Every row gives one point. To make a cloud, some directions were put in groups of two or more. Within a group, all points are equally far from the middle, so they leave a hole (a ring in 2 directions, a hollow ball in 3). The other directions are filled evenly. Then the cloud was stretched, turned, moved and blurred a little. How many holes are there, and how many directions does each take, smallest first?
In the rows, 128 means zero.

Cloud (14 x 2):
[[121  76]
 [151  68]
 [136 155]
 [143 152]
 [116  79]
 [103  92]
 [180 102]
 [161 140]
 [179  89]
 [160 141]
 [ 92 112]
 [179  89]
 [180  92]
 [132  71]]
Holes: 1 (2)

Cloud (20 x 3):
[[119  47 171]
 [ 68  67 156]
 [148 146 171]
 [125 151 148]
 [156 126 156]
 [131  67 154]
 [160  88 177]
 [113 157 119]
 [ 95  80 148]
 [ 73  71 165]
 [123 166 156]
 [134  47 121]
 [122 165 157]
 [119  73 112]
 [ 88  86 149]
 [176 117 131]
 [115 105 197]
 [158 152 102]
 [ 98 132 100]
 [118 169  97]]
Holes: 0

Cloud (26 x 4):
[[106 135  42 149]
 [ 91 124  48 134]
 [138  65 131 126]
 [167 105 119 153]
 [136 188  98 116]
 [152 120  71  69]
 [151 143  65  87]
 [162 151 147 108]
 [124 191 107 134]
 [166 120 134 153]
 [150 124  77  64]
 [166 128 155 116]
 [132 114  74 180]
 [153 166 139 139]
 [160 127 129 164]
 [160  99  64 109]
 [121 129 117 192]
 [ 94 127  74  89]
 [ 91 117  59 106]
 [118 124  93  62]
 [146 132  90  58]
 [145 127  86  58]
 [105  75  72 126]
 [148  64 129 122]
 [164  83  78 113]
 [151 176 130 122]]
Holes: 2 (2, 2)

Cloud (29 x 4):
[[142 126 144 199]
 [138 183 153 149]
 [139 175 160 156]
 [127 129 114 210]
 [148 152 132  86]
 [168 178 125 204]
 [144 158 164 170]
 [126 145  96  95]
 [ 79 117  99 156]
 [100 159  90 207]
 [118 115 107 201]
 [120 129 105  86]
 [125  88 104 170]
 [156 183 150 131]
 [145 209  76 171]
 [130  68 161 107]
 [109 198  87 204]
 [152 185 152 141]
 [167  79 127 128]
 [100  97 121  91]
 [155  73 128 137]
 [136 136 164 174]
 [151  66 143 129]
 [127  98  86 149]
 [181 165 150 121]
 [142 185 118 108]
 [154 179 157 152]
 [160  73 134 127]
 [134  84 150 167]]
Holes: 2 (2, 2)

Cloud (47 x 6):
[[ 91 121 150  80 117  79]
 [126  93  71 144 127 174]
 [111 209  94 118  86  55]
 [ 75 119  67  93 126  98]
 [148  42 161 110 133 177]
 [ 69 177  80 106  87 112]
 [110  72 148  76 140 204]
 [140 120  99 132 185 128]
 [134 135 130 176 106  94]
 [164 160 156 143 137 118]
 [135 193  46 130 117 147]
 [128 163 143 104 128 187]
 [ 62  97 128 141 159 164]
 [151  44 163 118 127 164]
 [141 117  76 114  67 100]
 [ 64 187  78 104 115  85]
 [105 112  82 135 167 105]
 [138 149 160 123 101 163]
 [135 168  90 164 143 176]
 [164 204 129 125 158 101]
 [175 150  97  85 141  94]
 [ 59  89 127 144 148 130]
 [ 88 164 106 125 137 189]
 [ 98  50 121  83  73 135]
 [111 110 154  71 146 101]
 [ 66 137  91 112 154  96]
 [128 150  56 131 106  62]
 [ 66 128 122 102 111  70]
 [137 131  88 140 182 119]
 [ 65 106 123 132 150 187]
 [132 135  72 164 122 166]
 [121 135  67 137 119  63]
 [125 113  92 146 179 126]
 [110  66  87 152 123 170]
 [106 156 149  80 168 116]
 [144 104  69 104 138 179]
 [174 130 141 139 145 163]
 [142 116  82 102  78  79]
 [149 187 141 133 119  73]
 [110 177 150  80 155 104]
 [139 150 150 117  90 158]
 [117 186 102 109 136 186]
 [162 160 101 141 180 123]
 [160 120 109 112  70 128]
 [146 226 123  96 143  90]
 [134 154  40 109 146 103]
 [ 90 151 122 104  65 127]]
Holes: 3 (2, 2, 2)

Cloud (86 x 8):
[[186 134 145 143 138 128  71 125]
 [163 137 183 151 142  87  75 144]
 [195  92 146 166  95 163 163 123]
 [141 130 134 117  50 109 195  86]
 [ 95 154 167 175 106  46 146 128]
 [ 89 139 159  68 172 119 144 151]
 [175 170  68 128  73 145 169 125]
 [ 74 131 150 151 134 112 141  97]
 [200 190 151 152  73 106 155 110]
 [122 124 143  84  76  85 121  69]
 [180 152 108 118 158 155 158 189]
 [ 85 108 100 176 149 168 159 154]
 [198 110 174 133  69 105 175 105]
 [145 182 112 178 145 125 152 140]
 [ 48 114 188 120 160  66 161 140]
 [126 123 156 141 149  42 121 169]
 [126 157 191 116 156 115 101 130]
 [105  59 172 166 157 135 171 146]
 [121 111 178  99  60  98 129  81]
 [126 155 144 150 165 102  64 154]
 [126 100 205 107 156 143 136 145]
 [ 66  74 179 165 148  95 114 188]
 [120  75  89 108  95 137 164 150]
 [204 148 154 129  85 127 153 179]
 [130  91 211 129 125  70 114 166]
 [126 168 202 102 154  84 127 124]
 [ 94 144  91 143 124  92 181 166]
 [138  98  80 124 130 186  89 184]
 [152  83 148 114  76  99 115  84]
 [197 138 141 118 125  75 144 101]
 [ 88  43 104 141 139 158  90 146]
 [109 138 100 141 156  79  86 164]
 [150 185  84 162  80 127 131 163]
 [108 194 153 127  81  54 179 132]
 [169 123  77 156 128 126 175 171]
 [132 155  99 172 157  89 155 170]
 [139 169 183 131 144  86 183 115]
 [117  88 195 149 121 125 123 112]
 [230 147 134 153  96 139 183 126]
 [ 72 100  92 103 160 152 144 189]
 [ 88  96  88 102 146 111 152 136]
 [137 145  60 142 103 103 133 137]
 [ 83 162 155  99  65  96  97 136]
 [138 143 163 163 155  88 184 176]
 [176 170 124  94  83 116 123  76]
 [126 154  95 135  50 110 147 161]
 [ 68 112 136 138 139 147  88 203]
 [171 150 182  86 122  93 179  91]
 [113  97 132 142 172  97 149 206]
 [ 99 106 134 106  87 137 102 192]
 [ 75 121 152 142 173  72 135 199]
 [158 112 164 167 180 157 158 163]
 [214 148 152  95  90 126 127 154]
 [ 40 117 140  91 142  92 131 105]
 [154 112  99  99 102 121 196 132]
 [151 159 166 138 176 127 150 128]
 [122  57 156 156 161 166  94 195]
 [139 165 130 161 131 116 188 184]
 [149 169 145 111 119 158  94 125]
 [156 149 121 106 157 152 106 199]
 [202 137 154 151 157 109 174 159]
 [150 111 135 140  45  71 150 108]
 [114 110 122 124 163 112 164  91]
 [172  81 177 118 165 131 137 116]
 [133 102 214 120  83  72 161 115]
 [155 108  99 180 178 121 150 131]
 [119 139 206 106 139  67 136 178]
 [182 128 114  77  72 151 174 118]
 [117 187 136 142 134 103 162 102]
 [ 81  76 122 114  82 105  92 144]
 [ 81 139 116 170 144 115 176 182]
 [ 99 164  92 111 132 171 144 183]
 [107  52  86 134 168 151 139 160]
 [102 145  96 102 115 168 188 152]
 [109 192 150 100  81 133 131 145]
 [148 191 185  88 123  94 177 134]
 [103 102  93 131 115 192 135 197]
 [147 153 103 185 174 113 116 142]
 [128 157  57 128 115 177 142 147]
 [134  67 101 208 137 150 114 142]
 [125  68 122 149 182  92 136 139]
 [173 134 174 184 119  92 151 172]
 [166 111 156 104  75 100  85 108]
 [116 112 132 125  81 131 172  75]
 [124  81 126 137 167 184 101 128]
 [122 136 168 133 117  19 143 139]]
Holes: 1 (8)

Cloud (96 x 9):
[[137 150 114 176 111  76 122 119  90]
 [229 101 130 123  92 157 143 147 105]
 [228  95  95 169 101 182 114  82 129]
 [129 139  84  95 125 142 133  58 155]
 [167  87  89 134 181 118  78  97 130]
 [220 172 100 138 119  70 173 105 158]
 [198 136 176 155 118 102 151 143 180]
 [181 136 173 119 120  95  95 130 114]
 [181 160 169 149 136 154 115  95 146]
 [182 137 159  91 183 163 156 122 157]
 [175 129  64 145 169  71 110  85 141]
 [191  98  75 119 144  87  83  71 157]
 [179 128 103 136  90 115 193 123 127]
 [155 103  94 123 174 109 151 119  97]
 [172 106 102  90 127  92 105  59 150]
 [143  84  96 123 142 153 110  88 123]
 [217  98  90 127 144  58 116  70 162]
 [165 101 160 187 106  84 113 198  84]
 [194 141 134 133 134 157 145  71 142]
 [157 143 152 160 150 154 118 108 119]
 [196 178  93 165 126 135 142  94 111]
 [178 111 111 225  66 171 160 148 173]
 [128 106  89 166 128 115 140 133  96]
 [174  93 136 151 139  87 153 118  99]
 [186 138 112 107 192 111 103 148  65]
 [135 168 139 148 123  82 135 156 114]
 [154 184 134 109 141 131 187 136  94]
 [142 111 111 139 166 136  79 123  84]
 [202 102 109 170 128 105 151 111 106]
 [188 145 120 171 157  77 143 184 145]
 [201 144 133 151 126 127 131 157 113]
 [158 151  64 112 106 111 102  78 143]
 [172 145 140 173  86 116 175 157 134]
 [137 112 150 122 140 134 113 112 118]
 [192 123  99 108 135  97 137 184 134]
 [179 129 161 182 141 143 170 154 158]
 [165 143 114 146 146  89 133 137  76]
 [149 121 101 140 153 149 177 166 130]
 [125 120 114 157  64  70 100  99 174]
 [ 99  76 125 151  85 132 120 127 135]
 [178 160 149 132 212 127 176 117 137]
 [139 154  85 141 195 100 114 106  80]
 [153  61 131 160 138 147 168 151 148]
 [135 164 118 162 132 111 190  96 138]
 [134 125 115 154 136 100 146 129 153]
 [104 133 110 110  74 170 165 118 160]
 [163 182 108 140 146 114 118 146 139]
 [126 161  83 105 112 129 187 139 161]
 [162 111  86 118  63 124 139 108 110]
 [ 86 122  81  80 146 104 135 108 103]
 [124 140  89 143  60  76 121  86 138]
 [ 89 172  90 115 155 128 145  76 149]
 [153  84 104 102 111 158  95 133 127]
 [185 129 112 115 168 110 212 103 174]
 [147 150 130 172 157  80 140 113 128]
 [175 134 123 186  90  92 148 115 134]
 [168  90 142 131 109 101 110 162 128]
 [222 140 118 165 145 159 116  84 124]
 [157 102 124 167 142 127 149  87 135]
 [132 160 109 183 119 119  97 118 102]
 [249  87 118 155 137 136 154 129 152]
 [203 161 145 131 200 126 179 110 126]
 [136 185 130 147 162  78 139 126 148]
 [213  94  80 106 127  68 121  99 105]
 [126 197 126  90 182 170 158 120 136]
 [ 99 147 141 127 126 155 146 128  98]
 [210 180 118 145 101 170 152  92 123]
 [218 127  98 145 170 134 165  70  90]
 [215  98 108 138 120  98 121 142 142]
 [151 146 174 157 164  75 184 125 127]
 [ 72 130 109 108 133 103  97 120 134]
 [192  65 131 124 144 172 148 166 114]
 [201 136 114 113 219 128 176 134 104]
 [202 144 118 155 155 152 104  85 128]
 [165 164 137 132 179 193 146 112 120]
 [184 169 130 136 138 159 138 144 109]
 [161 122 101 163 157  71 178 148 149]
 [166 135  96  96 152  96 139 155 131]
 [228 171 112 124 130 111 149 116 112]
 [164 106 147 201 161  65  93 123 115]
 [177  82  97 147 169 142 141 101 124]
 [160 167 125  90 140  91 156  81 123]
 [167 186 139 104 144 123  97 109 117]
 [105  81 148 115 179  96 119 176  60]
 [139 109  62 158 131 104 132 120 101]
 [172 120 126  53 137 112 164 117 121]
 [157 133  73 118 135 118 161 135 140]
 [119 123 129 125  75 127 106  76 165]
 [183  86 173 138 149 122 114 123  61]
 [176 201 129 137  98 146 145 127  87]
 [178 119  80 132  95 133 161 179 118]
 [190 183 133  99 175 126 134 106 107]
 [185 144  91 158  86 135 169 108 120]
 [104  75  91 145 102 151 132 124 127]
 [137 151 125 106 104  34 169 121 116]
 [117 101 183 125 154 106 125  97 134]]
Holes: 0

Cloud (108 x 9):
[[124  94 166 142 113  97 137 190 160]
 [189 155 108 115 153 147 166 152 226]
 [135  95 138 130  91  89  82 173 122]
 [ 84 100 195 150 116 195 108 109 114]
 [104 128 154 174 147  83  86 131 143]
 [116  72 194  95 141 172 121 116 117]
 [197 121 124 128 111 102 146 140 173]
 [ 63 100 136 134 146 187  81 151 139]
 [113  42 159 142 140 109 141 118 197]
 [147  95  67 172 101  98  69 115 146]
 [175 166 102  83 130 108  76 164 118]
 [127 171 139 159 115 115 121 196 155]
 [ 35 165 166 173  84 124 128 156 135]
 [101 122 149 138 156 170 108  79 162]
 [144 114 169 139 159 155 129 112 175]
 [161 123 164  94 144 142 111 133 153]
 [116 125 194 143  52 142 125 173 140]
 [131 146 186 143 191 141 137 149 141]
 [189 134 175  99 120 117 143 184  70]
 [184  91 184  93 151 161 163 159 110]
 [180 100 127 104 126 113 100 110  98]
 [170 114  90 135  97 196 124  95 155]
 [159 157  99 157  69  95 119 106 166]
 [146 120 159  29  97 186 141 188 107]
 [ 87 101 212 131 133 192 125 103  94]
 [133 146  66 122 127 157 118  71  72]
 [173 136 122 141 118 152 158 105 106]
 [ 68 153 149 144  65 130 168 156 163]
 [121 110 119  96 127 154 149 207 162]
 [164 171 152  99 125  65 151 191 149]
 [103  77 171 123  76 112 120 147  91]
 [175 105  90 140 157 106 144 138 201]
 [ 73 114 175 147 138 154 103 110 125]
 [137 129 127  66 104 100 154 223  92]
 [139 136 195  87 117  80 154 161 107]
 [127 182  95  70 134 129 101 129 165]
 [161 143 143 144  80 116 183 128 157]
 [129 103 138 201 168 117 115 151 198]
 [171  86 134 169 111 109 151 162 170]
 [155 140 151 120 136 122 139 171 223]
 [191 163 207  97 127 152 133 188  78]
 [190 112 102 102 122 163 110 103 139]
 [123 193 141  95  99 138 146 197  80]
 [174 116 111 167 100 117  88 115 202]
 [ 91 135  85 157  98  81 108 130 216]
 [147  79 187 166 177 118 144 161 193]
 [ 92 156 136 121 123 156 159 124 174]
 [ 87 151 129 143 124  88 129 119 194]
 [137 109  93 106 135 143 103  80 171]
 [192 105 121  67 169 171  97 137 139]
 [125 138 212 121  37 115 103 156 107]
 [143 134 167 157 164 136 148 179 209]
 [114  96 147 122 158 175 135  77  79]
 [115 165 208  88 163 148 106 170 179]
 [117 109 188 111 104  77  96 165 185]
 [143  61 129 156 136  67 132 134 199]
 [155 212 136 116  95 169 102 125  68]
 [105 124  95 166 188 124 149 130 212]
 [181 138 133  87 152 142 135 214 119]
 [ 90 128  88 146  81 107  95 131 160]
 [186 161 167  68  92 152 111 156  67]
 [160 141  88 118 168 147 103 169 184]
 [142 124  91 205 155 129 118 121 180]
 [ 90 121 148 151  88 120 106 130 164]
 [147 146 111 131 124  92 106 161 181]
 [125  80  85 128 201 132 132 176 206]
 [117 124  36 163 102  87 125 130 155]
 [ 80 145 136 118 128 119 116 165 219]
 [192 141  63 142 108 141 135 115 107]
 [175 113 127 168  68  85 117 144 160]
 [148 147 228  97 112 109 101 153 159]
 [164  98 186  75 164 164  97 144 144]
 [152 112 119 105 164 112 133 117 197]
 [109  95  22 191  95  94 144 127 178]
 [ 95 202 141  99 173 138 113 160 124]
 [117 155 135 151  98 107 132  97 176]
 [ 85 135 148 119 176 163  89 129 115]
 [136 113 179 137  83 163 153 207 140]
 [174 110 181 161 124 131 169 158 161]
 [120 135 121 115 146 196  90 143 122]
 [ 57 105 153 180 178 165  98  73 145]
 [144  80 128 143 162 157 118 128 191]
 [127 178 146 112 130 129 160 170 101]
 [120 120 141 148 147  54 163 134 189]
 [160 116 176  79 124 111 150 151  46]
 [178 132 228  74 189 178 114 192 130]
 [ 98  93 224 127 169 127 154 167 130]
 [165 167 147 106 112  84 142 216 151]
 [121 110  69 159 102 136 135 123 114]
 [231  99 104  90 112 174 153 133 124]
 [134 135 109 110 116 122 142 206 151]
 [ 55 160 122 179 105 106 136 159 153]
 [103 114  94 172 117 207 109 106 154]
 [129 149 136 126 103 165 109 151  96]
 [123  96 128 115 122 131 147 136  72]
 [135 123 186 120  88 110 113 178 166]
 [138 104 163 134  86  73 101 206 164]
 [114 138 209 133 122 121 152 205 172]
 [ 76 147 168 175 115 186  92  96 126]
 [118 169 112  93  96 159 124 148 126]
 [ 95  89 141 125 159 119 149 216 174]
 [ 71 129 154 129 115 108  66 152 110]
 [135 170 119 166 149 123 161 171 163]
 [131 189 130 108 110  72  90 136 174]
 [204 108 131  61 126 144 119 165  96]
 [153 103 112 130 189 117 139 117 165]
 [ 90 173 109 127 103 111 136  91  82]
 [123  53 170  99 127 147 120 184 146]]
Holes: 0
